Each row of a before or after table is a point. One or more steps were done to the points. Then noise was added and the rows were shuffled. The steps act on columns, c1 being the first. What was done? A step turns or swaps two columns, mirrors them in a line or flattens them onto one, adds a multiple of one to another, or multiplies or shifts one. Angles are multiples of 10 degrees, from the lower column toward the higher: turns from -170 to 170, lines from 10 to 170 but not 90. Use the fewest steps. Two steps may share a column if one is a turn and the other turns, adds or multiplies; they go together, in the order done. Otherwise the lowest column goes first.

Before:
-17, 30, 4
-56, -41, 1
-60, -38, -6
5, 34, 13
-47, -26, -24
23, 39, 24
-60, -5, -21
17, -1, 2
-50, -34, 10
17, 13, 21
-42, 31, 9
-17, 34, -7
43, 39, 56
31, 28, -1
After (14 x 3):
-121, -4, -23
-122, 39, -18
14, -26, 22
-112, 41, -12
62, -29, 13
86, -14, 68
-81, -24, 16
-34, -33, 3
46, -29, 36
-94, 14, -29
-99, 35, -1
35, -8, 24
-37, -25, 14
33, 1, 1
Steps: multiply c1 by 2; mirror c2 and c3 in the line at 80 degrees

Before (13 x 4):
-29, 8, -32, 10
-6, -7, -68, -6
32, 5, 71, -13
-40, -38, 52, -3
67, 63, 12, -15
-7, 38, -20, -17
24, 2, -64, 24
62, -36, 2, -17
-29, 107, -41, 23
-52, 26, 4, -56
1, 28, 11, 14
-1, 5, 5, 24
4, 42, -3, 12
After:
-5, -6, 5, 22
31, 80, -40, 73
21, 3, -32, 13
22, 41, -21, 1
-60, 51, 4, -36
-73, 10, 72, -9
97, -3, -68, -8
-14, 19, 7, 30
10, 33, -1, 30
-117, -32, 53, -21
52, 63, 13, 18
59, -24, 1, -33
122, -10, -66, 23
Steps: add -1.5 times c3 to c1; turn c2 and c4 by 30 degrees

Before (8 x 6):
42, 0, -19, -2, -53, 70
-13, -50, 42, -38, 19, 26
-11, -35, 22, -20, 62, -31
0, 11, -71, 27, -83, 41
-47, 44, 25, -34, -17, -74
32, -34, -7, -65, 26, 13
41, 29, -20, 32, -49, 38
-77, 78, 5, -28, 25, -38
After (8 x 6):
-13, 22, 37, -16, -23, -51
-54, -27, 25, -22, -25, -36
39, 28, -18, 15, 55, 27
82, 42, -72, 13, 16, 16
-11, -39, 1, -8, -84, 80
-25, 12, -12, -25, 29, -28
42, 66, -16, 0, 46, -4
24, -75, 27, -4, -42, 46
Steps: turn c1 and c5 by 100 degrees; swap c2 and c6; multiply c4 by 0.4

Before:
-12, 51, -68, 41, -40, -23, 37, -60
-73, -7, 38, -24, 50, 80, -59, 40
27, 53, -50, 66, -21, -3, -58, -17
32, 51, -42, 44, 45, -16, -34, -63
-22, 57, 52, -81, -26, 12, 9, 16
17, -22, -7, -56, -11, -1, 17, 25
-10, -12, 50, 12, 8, 25, -32, 41
-50, -32, 77, -37, 4, 0, -46, 8
27, 63, 10, 16, -30, 34, 62, -64
10, 76, -50, 80, 22, -42, 29, -15
After:
29, 62, 10, 16, -41, 33, 62, -58
-11, 52, -68, 39, -52, -21, 35, -51
8, 75, -50, 80, 19, -43, 28, -19
-23, 56, 53, -79, -24, 12, 9, 20
26, 55, -50, 67, -21, -3, -59, -11
-72, -7, 39, -26, 57, 81, -57, 31
-10, -11, 54, 12, 14, 25, -31, 37
32, 53, -41, 44, 33, -17, -33, -71
-51, -32, 77, -37, 6, 0, -44, 4
17, -20, -7, -56, -7, 0, 18, 28
Steps: turn c5 and c8 by -10 degrees

Before:
2, -20, -34, 47, 64, -69, 4, -6, -31
-10, 2, 44, 44, -24, 22, -56, -27, -25
85, 95, -15, 27, -23, -20, -18, -1, 13
21, -2, 61, 38, -12, 56, -3, 3, -8
7, -41, -78, 66, 16, -42, 16, -27, -33
11, -40, -67, 48, 56, -24, -12, 4, 25
28, -9, 47, 58, 7, 53, 53, -47, -32
52, 70, -1, 22, 1, -82, -20, -25, 37
17, 121, -34, -16, -13, -69, -15, 35, 12
-18, 21, 29, 60, -24, 51, 18, -53, 16
34, 42, -9, -16, -36, -82, -10, 16, 40
-25, 13, 70, 92, -5, 31, -9, 4, 13
30, 59, 8, 38, -55, -59, -12, 43, 21
-44, -26, 56, 32, 0, 40, -12, -7, 4
After:
27, -39, -67, -26, 70, 6, 7, 1, 12
-24, -2, 46, 41, 26, -3, -59, -20, -9
-31, -38, -77, 17, 62, -4, 22, -35, 8
7, -26, 58, 14, 30, -2, -13, -1, -39
16, 12, 70, 48, 76, 0, -13, 8, -28
-9, -2, 60, 28, 25, 3, -10, 13, 23
8, 120, -32, 4, -20, 6, -23, 23, 17
21, 58, 7, 65, 7, 5, -34, 33, 29
-33, -22, -36, -33, 72, -3, 25, -18, 1
14, 22, 29, 53, 44, -7, 11, -39, -18
15, 97, -17, 34, 12, 2, -26, -5, 89
-33, -12, 47, 23, 53, -8, 57, -37, 32
39, 73, -4, 12, 21, -8, -20, -40, 53
37, 45, -8, 23, -32, 1, -24, 0, 34
Steps: swap c1 and c9; add 0.3 times c5 to c7; turn c4 and c5 by 60 degrees; flatten c6 and c8 onto the line at 80 degrees

Before:
81, 53, -41, -12, -44, 69, 9, -61, -25, 41, -13
71, 56, -19, 38, -35, 70, -27, -91, 1, 7, -1
116, 56, -32, 18, -50, 109, -51, -47, -13, -47, 25
-33, -45, -2, 26, 38, 39, 77, 16, 55, -53, -26
21, -13, 36, 111, 56, -4, -8, 44, -25, -75, -25
38, -78, 20, 31, 47, 37, 15, -7, 59, -10, -24
38, -28, -13, 3, 3, -15, 42, 30, 65, -24, -42
1, -9, 40, 76, -21, 50, -43, 37, 2, -38, -51
5, -12, -43, 64, 35, 22, -19, 1, 37, -46, -92
0, -91, -56, 49, 8, 18, 29, 20, 1, -26, -71
44, -4, 96, 6, 15, 29, -37, -42, -25, -111, -11
-13, -50, -34, -47, 66, 33, 6, 12, 44, 7, -7
-2, -45, -29, -25, -13, -14, 26, -40, 64, -12, 49
After (13 x 11):
-2, -21, -86, -29, -53, -50, 1, -12, -40, 1, -11
25, -85, -31, 26, -39, -23, 23, -42, 4, -4, -46
20, 51, -29, -16, 45, -64, -42, -19, -5, 62, -15
-5, 24, 45, 20, 34, -53, -51, 1, 1, 40, 5
-16, 20, -26, 5, 85, -59, 4, -6, -46, 51, -12
12, 13, -123, -14, 22, 1, -56, 7, -81, -34, 1
12, 32, 1, 14, 33, 2, 20, -10, -21, 68, -14
-1, 72, -42, 62, 29, -67, 7, -28, -26, 0, -41
49, -105, -17, 42, -70, -62, 26, -9, -47, -11, -9
18, -12, -28, -94, -24, -27, -31, -30, -102, -29, -30
-3, 2, -59, 56, 1, -20, -46, -46, -48, 32, -55
34, -86, 18, 40, -16, -28, 38, -31, 42, -22, -43
-1, 40, 33, 22, 14, -8, 26, 7, -16, 65, 11
Steps: multiply c1 by 0.4; turn c2 and c6 by 150 degrees; mirror c3 and c4 in the line at 130 degrees; turn c5 and c7 by -60 degrees; flatten c8 and c11 onto the line at 50 degrees; swap c9 and c10

Before:
-32, 25, 14, 41, 32, -7, -14, -50, -65, 3, -37
4, 14, 22, 0, -22, -18, 6, -27, 31, 53, 17
-49, 83, 121, 23, 24, -55, -67, -28, -79, -37, 20
43, 27, -43, 3, -63, -42, 52, 25, 8, -3, 5
33, 57, -14, -4, -26, 52, -50, -10, 7, 1, -19
42, -3, -55, -67, -2, 13, 11, 51, -8, 72, -25
70, -49, 3, -29, -12, -1, 62, 19, 47, 12, 5
35, -9, 24, 21, -45, -37, -16, 17, 61, 79, -20
43, -65, -55, -10, -47, -10, -14, 17, 6, 21, 20
33, 48, -33, 18, 29, -4, -9, 27, 22, 26, 51
-21, 10, 0, -16, -69, -13, 36, -4, 42, 18, 62
-30, 85, 38, -16, 5, -91, -41, -75, 17, -42, 36
-1, -28, -39, -10, -8, 14, 1, 68, 56, 25, -40
After:
-29, 26, 38, -8, 13, -76, 67, -94, -23, -41, 34
3, -1, 14, 12, 9, -28, 16, -17, -29, 56, 12
41, -5, -54, -66, -16, 57, 3, 10, -16, 74, -23
31, 12, -22, 26, -7, 28, 42, -4, -13, 24, 47
37, 1, -64, -9, -21, 18, -69, -6, -6, 22, 23
-33, 8, 20, 19, 4, -53, 24, -7, 76, 1, -41
35, 6, 11, 35, -1, 21, -18, -38, -53, 74, -19
39, -11, -58, 6, -22, 27, 42, -46, -8, -3, 8
34, 24, -24, 6, -8, -11, 35, 51, -10, 1, -19
-17, -11, -16, -4, -10, -7, 26, -12, -54, 18, 58
-2, 1, -34, 15, -13, 60, -26, 18, -55, 24, -34
-50, 39, 114, -6, 39, -25, 56, -55, 88, -38, 21
69, -29, -6, -11, 0, 18, -22, -2, -55, 13, 3
Steps: turn c2 and c7 by 70 degrees; multiply c2 by 0.4; flatten c3 and c5 onto the line at 20 degrees; mirror c4 and c9 in the line at 10 degrees; swap c6 and c8

Before, 8 rows:
6, -72, 3, 2, -42, 45, -8, 30, 53, -17, -1, 24
-16, -19, -56, 15, -83, 31, -13, -18, 53, -15, -7, 25
40, 45, -29, -65, 20, 54, 1, -65, -16, 68, 33, 31
12, 21, 70, -14, -28, -38, -82, 17, -42, -25, 35, 37
43, 11, 1, -26, -4, 8, 18, -83, -61, 102, 65, 32
34, 45, 19, -75, 8, -1, 43, -72, -31, 83, -7, 2
-37, -15, -47, 15, -54, 33, -21, 49, 39, 15, 18, -9
-21, -8, 39, -32, 7, -32, -75, -11, -92, -42, 12, 4
After (8 x 12):
38, -7, 37, 33, -42, -35, 8, -16, -93, 83, 14, 4
34, 13, 6, 83, -45, 7, -55, 34, -69, -92, 61, 28
41, 22, 68, 2, -53, -41, -29, -27, -43, 69, 35, 40
12, -22, -62, 1, -55, 28, 10, 19, 51, 17, -10, 24
13, 48, 19, 101, -104, 1, -39, -8, -29, -91, -5, 3
-10, -76, 3, -26, -41, 45, -8, -17, 53, 18, -6, 22
28, 43, -28, 90, -76, 59, -52, -6, -15, -53, 33, 32
31, -12, -51, -49, -32, 36, 26, -15, 35, 2, 19, -15
Steps: turn c7 and c10 by -140 degrees; turn c1 and c7 by -110 degrees; add 1.5 times c4 to c5; turn c4 and c8 by 130 degrees

Before (9 x 14):
-31, 47, -59, -53, -64, 12, 17, -1, 2, -31, -7, 64, 22, 11
-2, 8, -32, 0, 12, -20, -92, -7, -2, 14, 104, -13, 10, -52
-11, -62, 59, 64, -9, -87, -4, 11, -13, -11, 101, -67, 8, 26
0, 55, 29, -48, 18, -2, 14, -5, -28, 3, 62, -46, 44, -56
-45, 77, -44, -59, -23, -13, -12, 14, 38, 39, -14, 6, 52, 52
-7, -61, 28, 35, 21, 12, 32, -9, 2, -11, 36, -28, 9, 40
-22, -52, -12, 30, -54, -9, -8, 22, 1, 6, 9, -72, 54, 25
43, -77, 61, -36, -46, -30, 13, -12, 6, 8, 59, -22, 7, 57
6, 45, -52, -25, -26, -6, -16, -1, 16, 1, -32, 75, 89, -12
After:
-27, -51, -12, 33, 47, 14, 28, 5, -1, 37, 14, -68, -2, 27
-7, -64, 60, 65, 25, -88, 8, -2, -16, 44, 75, -65, 3, 21
10, 43, -54, -29, 16, 4, -3, 15, 14, 13, -17, 69, 2, -13
1, 57, 24, -53, -18, -12, 0, -14, -30, -16, 44, -51, -1, -56
41, -76, 61, -36, 47, -16, -5, -14, 18, 29, 27, -23, 1, 58
-41, 85, -42, -62, 48, -2, 19, 14, 38, -8, 8, 7, -1, 50
-16, -60, 29, 34, -21, 2, -14, -38, 6, -16, 19, -31, 6, 38
-32, 39, -64, -54, 19, 28, -1, -8, 11, 60, 25, 59, -7, 9
-1, 11, -29, -1, 2, -27, -7, 103, -1, -12, 112, -12, -5, -50
Steps: add -0.5 times c3 to c11; turn c5 and c6 by -20 degrees; turn c5 and c10 by -140 degrees; turn c7 and c8 by -90 degrees; multiply c13 by 0

Before:
34, 25, 19, 28, -48, 12, 16, 7, -6, -57, 23, -16, -10, 31, 1, 31, -50, 17
-37, -41, -15, -43, 28, -35, 5, -21, 7, -4, -19, 33, 8, -7, -44, 11, 15, 22
17, -30, -26, 39, -20, 70, 24, 25, 34, -38, -19, -39, -24, 28, -35, -14, -27, -15
-10, -19, -7, -13, 18, -25, 16, -8, -22, -3, -28, -32, -38, -7, -7, 20, 16, -2
18, 31, 15, -29, 18, 25, 10, 26, -19, -1, 29, -10, 1, 5, 3, 21, -7, -21
-9, -65, -66, -23, -27, 8, -6, -5, 10, 28, -28, -6, 9, 36, -28, 17, 7, -16
-35, -24, 4, -21, -1, -21, -4, 29, 10, 15, -24, -12, 27, -14, -2, 15, 36, 4
26, 7, 50, -23, 7, -15, -21, 11, 3, -50, 23, -17, 0, 24, 27, -4, -29, -35
-21, 3, 18, -20, 18, -2, 16, -2, -24, 6, -35, 22, 0, 31, 18, 10, 13, 0
-8, -26, -6, 4, 34, -26, -12, 42, -15, 5, -10, 21, -22, -5, 5, 10, 4, 6
-17, -1, -8, -29, -5, -31, -6, 20, 22, 6, 1, 4, -33, 18, -12, -20, 32, -3
14, 14, -43, 1, -6, 34, -10, -4, 34, -64, 3, -22, -1, 26, 20, 12, -32, 4
26, -3, 2, 28, 6, 24, 12, 7, 38, -60, 39, -40, -17, 74, 2, 36, -12, -17
59, 6, -9, 23, -13, 6, 45, -14, 42, -26, -10, -9, -2, 28, 2, 36, -32, -15
After:
-66, -12, -20, 23, -35, 7, 41, -12, 48, -13, 27, -29, -5, 30, 22, 37, -18, -3
5, -17, 6, 4, 41, -27, -9, 43, -38, -8, -4, 58, -25, -7, 4, 15, 24, 15
29, 14, -8, -19, 13, -3, 19, -3, -14, -40, -8, 66, 7, 31, 1, 7, 20, -1
30, -5, 13, -20, 13, -22, -3, 32, -10, -24, -18, -37, 24, -15, -29, 15, 32, 11
-29, 7, 33, 3, 21, 27, -12, -2, 35, 0, 66, -67, -4, 27, 39, 9, -13, -9
1, 3, -61, -24, -51, -3, -18, 10, -2, 23, 49, -52, -3, 26, 41, -5, 3, -3
15, 6, 11, -27, 12, -25, -4, 25, 14, 5, -8, 13, -28, 16, -35, -22, 8, 14
-30, -50, 11, 41, -8, 72, 29, 22, 19, -17, 36, -119, -23, 30, 2, -18, -15, -25
-26, -64, 67, -27, 35, 15, -9, -6, 10, -27, -27, -16, 8, 39, -25, 21, 25, -1
23, -49, 30, -48, 60, -39, 7, -20, 15, -14, 3, 97, 6, -9, -36, 10, 9, 14
4, -14, 10, -12, 30, -20, 18, -1, -21, -28, 3, -91, -37, -9, -14, 19, 16, 6
-25, 0, -34, 27, -83, 4, 15, 10, -7, 22, 58, -43, -12, 33, 39, 29, -42, -1
-8, 24, -21, -25, -2, 24, 8, 25, -36, 27, 7, -28, 0, 9, 8, 22, -19, -7
-17, -8, -13, 32, -13, 29, 11, 6, 37, 39, 62, -123, -13, 71, 7, 39, -3, -7
Steps: turn c1 and c3 by -150 degrees; add 1 times c3 to c5; turn c15 and c17 by 50 degrees; turn c2 and c17 by -40 degrees; flatten c6 and c18 onto the line at 160 degrees; add -0.5 times c8 to c9; turn c10 and c11 by -90 degrees; multiply c12 by 3

Before:
-22, 10, -20, -37, 34, -5, 18, 34, -14, -43, 11, 14, 22, 11, 4, 26, -14, -7, -11, 15
0, -5, -34, -16, 60, 22, -2, -3, -2, 8, 12, 26, -16, -17, -24, 49, -27, 1, -28, 10
18, -13, -29, -3, 50, 24, 26, -17, -12, -8, 17, 21, -5, 13, -42, -37, -9, -34, -4, -10
60, -48, 78, 19, 36, -13, 11, 56, 1, 38, -10, -43, 36, -63, -11, -67, -2, 69, 44, -44
-3, -13, -10, -34, 47, 0, -16, 11, -9, -2, 61, 33, 10, -21, -6, -5, -28, -41, -34, -12
75, -62, 34, -6, 21, -20, 55, -76, -46, -4, 31, -71, -13, -53, -30, -37, -24, 15, 0, -66
46, -46, 7, -1, 6, 12, 46, -27, 1, 4, 37, -30, 14, -91, -13, -50, 9, 40, 39, -49
69, -67, 34, 28, -31, -39, 5, 34, 0, 47, -8, -9, 27, -44, 19, -36, 28, 38, 21, -2
9, 23, 3, 8, -3, -78, -63, 13, 50, 22, -64, 46, 93, -18, 50, -6, 42, 54, -49, 24
14, 22, 36, 44, -19, -42, -69, -36, 15, -15, -63, 46, -7, -51, 70, -19, 58, -26, -34, 28
After (10 x 20):
43, -19, 35, 20, 12, 9, 54, 74, -21, 6, 33, -29, 11, 62, -11, -47, 5, 33, 38, -44
5, 22, 26, 6, 97, 7, -33, 15, 23, 2, 64, 34, 9, 16, -5, -10, -24, -32, -36, -13
21, -34, -56, 24, -39, -41, -41, 43, 26, -13, -61, 48, -3, 31, 71, -16, 67, -7, -29, 22
73, -24, 37, 49, 44, -14, 40, 56, -38, -5, 25, -73, -12, 24, -33, -38, -21, -27, 6, -65
3, 10, 23, -30, 119, 25, -12, 11, -3, 8, 13, 22, -17, 10, -24, 47, -24, -5, -27, 11
-30, 42, 15, -13, 72, -19, 17, -23, -2, -44, 4, 18, 24, 0, -3, 25, -17, -18, -12, 8
22, -12, 17, -24, 96, 28, 26, -6, 16, -5, 18, 18, -3, -17, -44, -36, -14, -33, -3, -8
10, 3, -22, -2, -7, -82, -45, 10, -11, 27, -60, 47, 89, 11, 50, 0, 37, 79, -41, 26
66, -36, 8, 83, 62, -11, 11, 24, -52, 35, -11, -48, 39, 66, -9, -70, -2, 42, 39, -40
69, -55, 22, 38, -64, -40, 23, 24, -34, 50, -14, -6, 33, 41, 24, -39, 27, 21, 23, 8
Steps: turn c2 and c4 by 60 degrees; turn c3 and c4 by 110 degrees; multiply c5 by 2; add 0.5 times c17 to c7; multiply c8 by 0.4; turn c8 and c14 by 140 degrees; turn c9 and c18 by 50 degrees
